Each row is a point. To make a cloud, some directions were put in groups of two or more. Within a group, all points are equally far from the middle, so they leave a hole (a ring in 2 directions, a hollow ball in 3). The other directions are filled evenly. Then the cloud was stretched, turned, moved and blurred a little. Count the holes, and give their numbers of directions, smallest first.

Cloud, 21 rows:
[[-0.11  0.04 -0.40]
 [-0.38  0.73  0.07]
 [-0.42  0.13  0.12]
 [-0.17  0.09  0.18]
 [-0.16  0.17 -0.15]
 [-0.31  0.21 -0.36]
 [ 0.21  0.02 -0.08]
 [-0.08  0.36 -0.79]
 [-0.20 -0.09 -0.47]
 [ 0.12 -0.12 -0.32]
 [-0.48 -0.22  0.09]
 [-0.53  0.19 -0.05]
 [ 0.33  0.26 -0.36]
 [-0.02  0.52 -0.78]
 [-0.36 -0.19  0.12]
 [ 0.49  0.03 -0.19]
 [ 0.02  0.30 -0.22]
 [-0.54  0.35  0.10]
 [ 0.65  0.33 -0.44]
 [ 0.67  0.15 -0.33]
 [ 0.24  0.81 -0.06]]
Holes: 0

Cloud, 31 rows:
[[ 0.18  0.04  0.11 -0.59]
 [-0.01 -0.25 -0.10 -0.49]
 [ 0.18 -0.53 -0.08  0.01]
 [-0.21  0.02  0.06  0.58]
 [-0.12  0.02 -0.02  0.38]
 [-0.18  0.48  0.30 -0.41]
 [-0.33  0.07 -0.49  0.10]
 [ 0.06  0.44 -0.10 -0.12]
 [ 0.36 -0.11  0.36  0.09]
 [ 0.08 -0.40  0.47 -0.95]
 [ 0.27  0.19  0.12 -0.26]
 [-0.25  0.04  0.35 -0.36]
 [-0.05 -0.35 -0.48  0.35]
 [-0.56 -0.23 -0.74  0.75]
 [-0.05 -0.09 -0.15 -0.05]
 [-0.06 -0.16  0.33 -0.27]
 [-0.01 -0.24  0.00  0.35]
 [-0.19  0.52 -0.14  0.56]
 [ 0.33 -0.13  0.29 -0.41]
 [-0.01 -0.26  0.12  0.13]
 [ 0.25  0.13  0.23 -0.34]
 [-0.34  0.24  0.21  0.00]
 [ 0.16 -0.22  0.45 -0.35]
 [ 0.39  0.21  0.58 -0.81]
 [ 0.37  0.39  0.24 -0.31]
 [-0.10  0.47 -0.40  0.77]
 [-0.05  0.37  0.22 -0.32]
 [ 0.50  0.16  0.76 -0.91]
 [-0.11  0.35  0.00 -0.03]
 [ 0.02 -0.27  0.08 -0.44]
 [-0.18 -0.34  0.60 -0.49]]
Holes: 0

Cloud, 56 rows:
[[-0.49 -0.33  0.16 -0.37  0.00 -0.20]
 [-0.12  0.01  0.10 -0.20  0.01  0.62]
 [ 0.23  0.06  0.27  0.58 -0.28 -0.14]
 [-0.16 -0.08 -0.32  0.10  0.08 -0.84]
 [ 0.15  0.03  0.29 -0.48 -0.39 -0.28]
 [ 0.35 -0.22 -0.47 -0.43 -0.35 -0.75]
 [ 0.31  0.41 -0.28 -0.12  0.42  0.19]
 [-0.48  0.37 -0.32 -0.24  0.24 -0.52]
 [-0.02 -0.49  0.02 -0.10 -0.51 -0.52]
 [-0.11 -0.21  0.34  0.27  0.46  0.35]
 [ 0.06 -0.52  0.22  0.12  0.09  0.27]
 [-0.27  0.05  0.36 -0.22  0.58  0.09]
 [ 0.38  0.17 -0.57  0.11 -0.17 -0.20]
 [ 0.33  0.15 -0.60 -0.10 -0.13 -0.02]
 [-0.40 -0.05 -0.35 -0.39  0.36 -0.54]
 [ 0.24 -0.03 -0.51  0.07 -0.47 -0.52]
 [ 0.47  0.02  0.18  0.37 -0.09  0.25]
 [ 0.36 -0.36 -0.55  0.14 -0.14  0.00]
 [-0.22 -0.37 -0.20  0.36 -0.38 -0.19]
 [-0.50  0.16 -0.37 -0.17 -0.02 -0.14]
 [ 0.13  0.38 -0.07 -0.29  0.64  0.21]
 [ 0.40  0.03 -0.22 -0.09  0.04 -0.80]
 [ 0.09 -0.03 -0.29 -0.48 -0.59 -0.44]
 [-0.21  0.27  0.26  0.12  0.55  0.52]
 [-0.21  0.63  0.04  0.05  0.19 -0.25]
 [-0.28  0.19  0.03  0.72  0.29 -0.28]
 [ 0.28  0.31  0.16  0.38 -0.22 -0.26]
 [-0.32 -0.11  0.31 -0.55  0.20  0.08]
 [-0.08 -0.05 -0.45 -0.50  0.25  0.37]
 [ 0.04  0.00 -0.17  0.53  0.56  0.03]
 [ 0.20  0.33 -0.34 -0.64  0.25 -0.51]
 [ 0.09 -0.07 -0.47  0.54  0.09 -0.21]
 [ 0.34 -0.25 -0.26 -0.82 -0.35 -0.23]
 [ 0.48 -0.07 -0.50 -0.46 -0.11 -0.70]
 [-0.06 -0.02 -0.23 -0.78 -0.35 -0.37]
 [ 0.20 -0.06 -0.47  0.03 -0.43 -0.75]
 [ 0.47 -0.27 -0.08 -0.28 -0.29  0.41]
 [ 0.21 -0.30 -0.28  0.19 -0.61 -0.11]
 [ 0.05 -0.02 -0.47 -0.87  0.17 -0.11]
 [ 0.32  0.42 -0.31  0.20  0.00 -0.20]
 [ 0.37 -0.36 -0.47 -0.39 -0.25 -0.65]
 [-0.24  0.23  0.30  0.08  0.14  0.52]
 [ 0.24 -0.38 -0.21 -0.35 -0.61 -0.60]
 [ 0.42  0.29 -0.41 -0.39  0.41  0.03]
 [-0.53  0.16 -0.34 -0.29 -0.01 -0.37]
 [ 0.06 -0.34 -0.34 -0.07 -0.49 -0.72]
 [ 0.52 -0.35 -0.56 -0.12 -0.20  0.06]
 [-0.34 -0.26  0.09 -0.62  0.15  0.10]
 [-0.15 -0.50 -0.31 -0.31  0.08 -0.35]
 [-0.46 -0.30  0.05  0.36 -0.19  0.11]
 [-0.42  0.23 -0.11  0.55  0.33 -0.42]
 [-0.19 -0.14 -0.47  0.43  0.18 -0.08]
 [ 0.28 -0.51  0.11 -0.28 -0.42 -0.33]
 [ 0.53 -0.17 -0.61 -0.32 -0.13  0.10]
 [-0.32  0.48 -0.27 -0.30  0.24 -0.55]
 [-0.54 -0.09 -0.04 -0.51 -0.13 -0.27]]
Holes: 3 (2, 2, 2)

Cloud, 84 rows:
[[-0.44 -0.35  0.06  0.07 -0.06 -0.28  0.04  0.28]
 [-0.79 -0.13  0.01 -0.19 -0.05 -0.18 -0.82 -0.18]
 [ 0.03 -0.05 -0.78 -0.20  0.05  0.01 -0.27  0.33]
 [-0.49 -0.30 -0.29 -0.11  0.01 -0.23 -0.28  0.19]
 [-0.22  0.05  0.44 -0.12  0.82 -0.18 -0.41  0.08]
 [-0.32  0.14 -0.62 -0.12 -0.29 -0.02 -0.13  0.75]
 [-0.27  0.27 -0.01 -0.41 -0.12  0.02  0.87 -0.30]
 [-0.44  0.02 -0.20  0.75  0.17 -0.10 -0.96 -0.09]
 [-0.12  0.23 -0.58 -0.01 -0.11  0.39 -0.54  0.64]
 [ 0.08 -0.40  0.09 -0.83 -0.44 -0.34  0.14 -0.36]
 [-0.26  0.22 -0.51 -0.39  0.07  0.24 -0.10 -0.73]
 [ 0.29  0.42  0.02  0.09  0.06 -0.07 -0.28 -0.19]
 [-0.03  0.48  0.32  0.37  0.77 -0.15 -0.27  0.70]
 [-0.03  0.01 -0.32 -0.75 -0.46 -0.05  0.41 -0.17]
 [-0.29  0.52  0.52  0.00  0.19  0.24 -0.05 -0.17]
 [ 0.56 -0.57 -0.07 -0.36  0.16 -0.21 -0.06  0.68]
 [-0.07  0.56  0.06  0.04 -0.15  0.06 -0.35 -0.88]
 [-0.32 -0.61 -0.07 -0.15  0.42  0.27 -0.16  0.29]
 [-0.07  0.06 -0.02 -0.15 -0.49 -0.40  0.16  0.50]
 [-0.23  0.14  0.11 -0.45  0.01  0.09 -0.16  0.39]
 [ 0.60  0.40  0.14 -0.17 -0.04 -0.25 -0.13  0.22]
 [ 0.30 -0.10  0.38 -0.45  0.01  0.03  0.17 -0.65]
 [ 0.34  0.19 -0.52  0.03 -0.39 -0.43 -0.04 -0.24]
 [-0.28 -0.54 -0.31 -0.23 -0.33  0.07  0.23 -0.66]
 [ 0.07 -0.05  0.49  0.10 -0.49 -0.40  0.10 -0.08]
 [-0.04 -0.14  0.18 -0.12  0.00  0.23 -0.61 -0.11]
 [ 0.00  0.31  0.36 -0.12  0.09  0.34  0.00 -0.92]
 [ 0.59  0.16 -0.33 -0.03 -0.24 -0.46  0.10  0.42]
 [-0.01 -0.35  0.09 -0.02  0.20  0.06 -0.43  0.50]
 [-0.69  0.37 -0.18  0.05 -0.55 -0.22 -0.07 -0.23]
 [-0.14  0.71 -0.36 -0.10  0.00  0.22  0.16 -0.19]
 [-0.24 -0.12 -0.32  0.08 -0.12 -0.35 -0.27 -0.03]
 [-0.46 -0.53 -0.24 -0.28  0.58  0.10 -0.16  0.60]
 [-0.20  0.70 -0.45 -0.16 -0.42  0.05  0.06 -0.24]
 [-0.40 -0.03 -0.21 -0.26  0.05 -0.44 -0.32  0.39]
 [ 0.04  0.56  0.09  0.36 -0.31  0.18  0.09  0.06]
 [-0.31  0.29  0.53 -0.07 -0.27 -0.28 -0.26 -0.32]
 [ 0.44  0.08  0.31 -0.25 -0.19 -0.33 -0.02 -0.20]
 [-0.17  0.37  0.52 -0.09  0.34 -0.39  0.09 -0.35]
 [-0.12  0.27 -0.33  0.16  0.45  0.59 -0.03 -0.21]
 [ 0.44 -0.07  0.11  0.25  0.60 -0.14 -0.89  0.85]
 [ 0.08  0.57  0.22  0.30  0.10 -0.18 -0.71  0.35]
 [ 0.37 -0.72  0.43  0.05  0.08 -0.03 -0.35 -0.06]
 [-0.09 -0.02  0.35 -0.23 -0.09 -0.27 -0.12 -0.47]
 [-0.05 -0.16  0.12  0.64  0.09  0.50 -0.28 -0.59]
 [-0.36 -0.15  0.40 -0.15 -0.13 -0.15 -0.75  0.05]
 [ 0.05  0.55 -0.33 -0.44 -0.04  0.57  0.44 -0.47]
 [ 0.03  0.81  0.02  0.61 -0.14  0.06 -0.57 -0.50]
 [ 0.07 -0.20  0.15  0.17  0.16  0.08  0.13  0.10]
 [-0.12  0.55 -0.12 -0.26 -0.27 -0.42  0.25 -0.48]
 [-0.04 -0.10 -0.31 -0.16 -0.34 -0.17  0.18 -0.05]
 [ 0.02  0.63  0.28 -0.14  0.06 -0.44 -0.67  0.35]
 [-0.50  0.69  0.02  0.13 -0.37 -0.26 -0.01 -0.54]
 [-0.56 -0.30 -0.28 -0.08 -0.18 -0.21 -0.83  0.40]
 [-0.48  0.68 -0.40  0.13  0.34  0.45  0.20  0.18]
 [-0.38  0.35 -0.22 -0.29 -0.05  0.67 -0.11 -0.57]
 [-0.30  0.63  0.31  0.10  0.23  0.41  0.30 -0.78]
 [-0.33 -0.10 -0.66  0.00  0.43 -0.46 -0.32  0.14]
 [-0.09 -0.23 -0.23 -0.32  0.23  0.09  0.68  0.20]
 [-0.23  0.28 -0.25 -0.32 -0.39 -0.68 -0.14  0.68]
 [ 0.38 -0.18 -0.06 -0.09 -0.12 -0.46 -0.37  0.42]
 [-0.17 -0.14  0.02 -0.08 -0.16 -0.22  0.08 -0.31]
 [-0.09 -0.43  0.32  0.13  0.78 -0.04 -0.83 -0.05]
 [ 0.25  0.60 -0.65  0.01  0.13 -0.12 -0.10  0.14]
 [ 0.26  0.41  0.53  0.10 -0.02 -0.26 -0.05 -0.69]
 [-0.05 -0.21  0.15  0.39 -0.06  0.15 -0.39  0.49]
 [-0.41 -0.20  0.03  0.08 -0.48 -0.93 -0.29  0.06]
 [-0.07 -0.12 -0.45  0.15  0.22 -0.06  0.21 -0.34]
 [-0.56  0.14 -0.55  0.07 -0.10 -0.37  0.13  0.54]
 [-0.51 -0.09 -0.29 -0.35 -0.23 -0.74 -0.31 -0.01]
 [-0.01 -0.13 -0.07 -0.22  0.54 -0.26 -0.56 -0.33]
 [ 0.44  0.51 -0.34 -0.18  0.20 -0.02  0.42  0.06]
 [-0.34 -0.16  0.05 -0.91  0.16 -0.10  0.06  0.19]
 [ 0.25  0.00 -0.47  0.02 -0.15 -0.24 -0.53  0.29]
 [-0.09 -0.09 -0.91 -0.17  0.02 -0.44 -0.29  0.80]
 [-0.40  0.20 -0.38 -0.21  0.22  0.10  0.06 -0.38]
 [-0.28  0.29 -0.46 -0.05  0.36 -0.24  0.24 -0.05]
 [ 0.24 -0.07  0.36  0.29  0.45  0.03 -0.13  0.74]
 [-0.42  0.19  0.30 -0.49  0.16 -0.19  0.46  0.01]
 [-0.60 -0.25 -0.19 -0.33  0.34  0.08 -0.19 -0.06]
 [ 0.29  0.18 -0.18  0.19 -0.06 -0.54  0.14  0.16]
 [-0.27 -0.06  0.12 -0.21 -0.38 -0.59 -0.01  0.23]
 [ 0.50 -0.07  0.21  0.11 -0.18 -0.57  0.28  0.52]
 [-0.02  0.16 -0.20 -0.10 -0.04 -0.34 -0.21  0.24]]
Holes: 0

Cloud, 94 rows:
[[ 0.30 -0.28 -0.08 -0.13  0.32  0.37  0.33  0.11 -0.39]
 [ 0.08  0.45  0.42 -0.21  0.06  0.06 -0.08 -0.33  0.12]
 [ 0.41 -0.08  0.10  0.33 -0.04  0.60  0.16 -0.22  0.36]
 [ 0.61 -0.22  0.09 -0.32  0.35  0.10 -0.32  0.06 -0.24]
 [ 0.17 -0.44 -0.57  0.68 -0.33 -0.13 -0.10  0.03 -0.17]
 [-0.04 -0.70  0.00  0.08  0.15 -0.16  0.24 -0.10 -0.03]
 [ 0.12 -0.11  0.60 -0.58 -0.49 -0.02 -0.23 -0.13 -0.21]
 [ 0.53  0.62 -0.07 -0.03 -0.54  0.14 -0.04 -0.10  0.00]
 [-0.06 -0.44 -0.08  0.76 -0.51 -0.22  0.12 -0.21 -0.29]
 [-0.04 -0.13 -0.01  0.38 -0.11  0.33  0.24 -0.19  0.09]
 [-0.42 -0.25  0.00  0.07 -0.60 -0.27 -0.19  0.30 -0.15]
 [ 0.69  0.16 -0.01 -1.14 -0.63 -0.35  0.16 -0.09  0.31]
 [ 0.47  0.24 -0.03 -0.14  0.57  0.20  0.29 -0.28  0.34]
 [ 0.17  0.00  0.40  0.35 -0.85  0.00 -0.26  0.23 -0.39]
 [ 0.57 -0.61 -0.25  0.27  0.23  0.44  0.29 -0.20 -0.29]
 [-0.10  0.26 -0.41  0.42 -0.29 -0.41 -0.23  0.06 -0.27]
 [ 0.46 -0.48 -0.22  0.20 -0.60 -0.06 -0.01 -0.77  0.27]
 [-0.02  0.08 -0.32  0.08  0.05 -0.57  0.21  0.17  0.00]
 [ 0.26  0.03  0.06  0.20 -0.33 -0.08  0.05 -0.81  0.37]
 [ 0.29  0.15 -0.36 -0.67  0.13 -0.20  0.06 -0.13  0.00]
 [ 0.28 -0.17  0.37  0.04  0.14  0.37 -0.20  0.35 -0.68]
 [ 0.10 -0.66  0.29  0.21 -0.10  0.02  0.43  0.08 -0.13]
 [-0.28  0.33  0.27  0.02  0.03 -0.18  0.18 -0.35 -0.53]
 [ 0.12  0.61  0.13  0.28 -0.17  0.00 -0.15  0.13 -0.19]
 [ 0.46 -1.01 -0.15 -0.29 -0.41 -0.61  0.03 -0.23 -0.07]
 [-0.49  0.62  0.44  0.57 -0.19  0.14  0.12  0.34  0.13]
 [ 0.38 -0.11  0.52 -0.18 -0.60 -0.27  0.01  0.32  0.13]
 [-0.16 -0.47 -0.16 -0.10  0.54 -0.10  0.41  0.16  0.29]
 [-0.16 -0.37 -0.27  0.82 -0.27  0.05  0.23 -0.01 -0.17]
 [ 0.18 -0.48 -0.09  0.31 -0.40  0.06 -0.05  0.21  0.46]
 [-0.04 -0.57  0.43 -0.28 -0.32  0.01 -0.06 -0.10 -0.05]
 [ 0.45 -0.07  0.20  0.46 -0.22  0.79 -0.09  0.18 -0.23]
 [ 0.01  0.13 -0.28 -0.15 -0.01  0.17  0.22 -0.85  0.26]
 [ 0.28  0.13 -0.74  0.13  0.13 -0.26  0.17 -0.56  0.52]
 [ 0.38  0.19 -0.29 -0.20 -0.36  0.07  0.00  0.34 -0.07]
 [ 0.20  0.12  0.42  0.01  0.53 -0.05  0.26 -0.37 -0.30]
 [ 0.11  0.34  0.17  0.15 -0.56  0.52 -0.26 -0.09 -0.55]
 [ 0.03  0.15 -0.20 -0.55  0.33 -0.06 -0.04 -0.08  0.00]
 [ 0.11 -0.13 -0.42  0.15  0.47 -0.31  0.17 -0.23  0.35]
 [ 0.63 -0.13  0.22 -0.23 -0.09  0.59 -0.15  0.24 -0.06]
 [-0.25 -0.14  0.58 -0.24  0.24 -0.22  0.21 -0.04  0.53]
 [ 0.15  0.21 -0.28 -0.69  0.04 -0.23 -0.14  0.05  0.08]
 [-0.38  0.11  0.65 -0.44  0.06 -0.17 -0.25  0.31  0.44]
 [ 0.36  0.00 -0.46 -0.59  0.07 -0.03  0.35 -0.43  0.56]
 [-0.24  0.01  0.41 -0.22 -0.13  0.37  0.22 -0.10  0.56]
 [ 0.16 -0.86 -0.34 -0.11  0.08 -0.23  0.03 -0.47 -0.11]
 [ 0.20 -0.48  0.37 -0.68  0.32  0.40  0.02  0.12  0.02]
 [ 0.42 -0.45 -1.13  0.88  0.00 -0.11  0.11  0.30 -0.13]
 [-0.11  0.15 -0.27  0.03 -0.05  0.43 -0.10  0.03 -0.01]
 [ 0.06  0.46  0.25 -0.34  0.12 -0.63  0.22 -0.71  0.50]
 [-0.21  0.43 -0.13  0.23  0.75 -0.20  0.11  0.03 -0.02]
 [ 0.15 -0.10 -0.19 -0.41 -0.49  0.09 -0.07 -0.08  0.56]
 [ 0.58 -0.65 -0.45 -0.25 -0.65  0.19 -0.16  0.05  0.19]
 [ 0.01  0.56  0.22 -0.06  0.13  0.16 -0.34  0.33 -0.10]
 [ 0.35 -0.54 -0.19  0.10 -0.52  0.13  0.00  0.54  0.16]
 [ 0.70  0.49 -0.21 -0.78 -0.67 -0.08  0.12 -0.28  0.61]
 [-0.42  0.48  0.20  0.72  0.46 -0.01  0.06 -0.17 -0.33]
 [ 0.57  0.46 -0.12 -0.35  0.02  0.38  0.23  0.30 -0.26]
 [-0.19  0.11  0.14  0.07  0.18 -0.57 -0.08 -0.45  0.36]
 [ 0.56 -0.04 -0.25 -0.09 -0.51 -0.01  0.03  0.05 -0.15]
 [ 0.12  1.09 -0.30  0.34  0.46  0.46  0.14 -0.13 -0.19]
 [-0.04 -0.27 -0.21 -0.07  0.74  0.28  0.27 -0.11 -0.31]
 [ 0.37  0.31 -0.54  0.18  0.08 -0.05  0.24 -0.47  0.04]
 [-0.03  0.22 -0.56 -0.45  0.22  0.17 -0.16 -0.38  0.01]
 [ 0.39  0.45  0.34 -0.53  0.23  0.21  0.02  0.20 -0.11]
 [-0.31 -0.08  0.06  0.06  0.36  0.13  0.50  0.28 -0.08]
 [ 0.43  0.47 -0.21 -0.18 -0.26  0.03  0.24  0.02  0.74]
 [ 0.52  0.22 -0.47  0.22  0.18  0.36 -0.03 -0.08  0.30]
 [ 0.34 -0.36  0.21 -0.14 -0.44 -0.22 -0.17  0.43 -0.29]
 [ 0.43  0.45  0.00  0.38 -0.42  0.38 -0.66  0.13 -0.64]
 [ 0.04 -0.50 -0.22  1.11  0.24  0.34  0.13 -0.13 -0.02]
 [ 0.19 -0.06  0.42  0.04 -0.33  0.55 -0.20  0.34 -0.30]
 [-0.02  0.57 -0.39  0.23  0.19  0.49  0.23 -0.07 -0.11]
 [-0.47 -0.18 -0.25  0.65  0.09  0.08  0.02  0.25 -0.24]
 [ 0.16 -0.93  0.04 -0.38 -0.68 -0.50  0.44 -0.30  0.42]
 [ 0.34 -0.43  0.17 -0.28 -0.88 -0.08  0.20 -0.10  0.19]
 [ 0.19  0.15 -0.46  0.23  0.31  0.26  0.21 -0.50 -0.16]
 [ 0.37 -0.45 -0.19 -0.27 -0.30 -0.04 -0.29  0.09 -0.56]
 [ 0.85 -0.38 -0.22 -0.22  0.26  0.37  0.31 -0.37  0.31]
 [ 0.28  0.71 -0.14 -0.16  0.48 -0.01  0.23 -0.88  0.59]
 [ 0.08 -0.39 -0.20  0.31 -0.34  0.31 -0.10  0.68 -0.20]
 [-0.13  0.17  0.17  0.02 -0.05  0.05 -0.29  0.23  0.48]
 [ 0.78  0.31 -0.22 -0.18 -0.67  0.35 -0.56  0.03  0.09]
 [ 0.43  0.16  0.63 -0.63 -0.45  0.36  0.05 -0.06 -0.24]
 [ 0.05  0.32  0.31 -0.55  0.49 -0.08 -0.06 -0.04  0.37]
 [ 0.58 -0.65  0.13 -0.79 -0.10  0.26  0.41 -0.11  0.12]
 [-0.23  0.25  0.57 -0.60  0.29  0.29 -0.08 -0.05 -0.17]
 [ 0.56 -0.26  0.22 -0.60 -0.19  0.39  0.08  0.15  0.17]
 [ 0.26  0.13 -0.43 -0.13  0.84  0.15 -0.02 -0.01 -0.48]
 [ 0.26 -0.07  0.07  0.02  0.32  0.37  0.34 -0.77  0.14]
 [ 0.20  0.81 -0.35 -0.24  0.04  0.38  0.02  0.45 -0.16]
 [-0.22  0.20  0.21 -0.48 -0.01  0.07  0.29 -0.31  0.55]
 [ 0.22  0.62 -0.42 -0.09  0.51  0.30  0.09 -0.72 -0.14]
 [ 0.04 -0.02  0.57  0.32 -0.37  0.44  0.17  0.02  0.28]]
Holes: 0
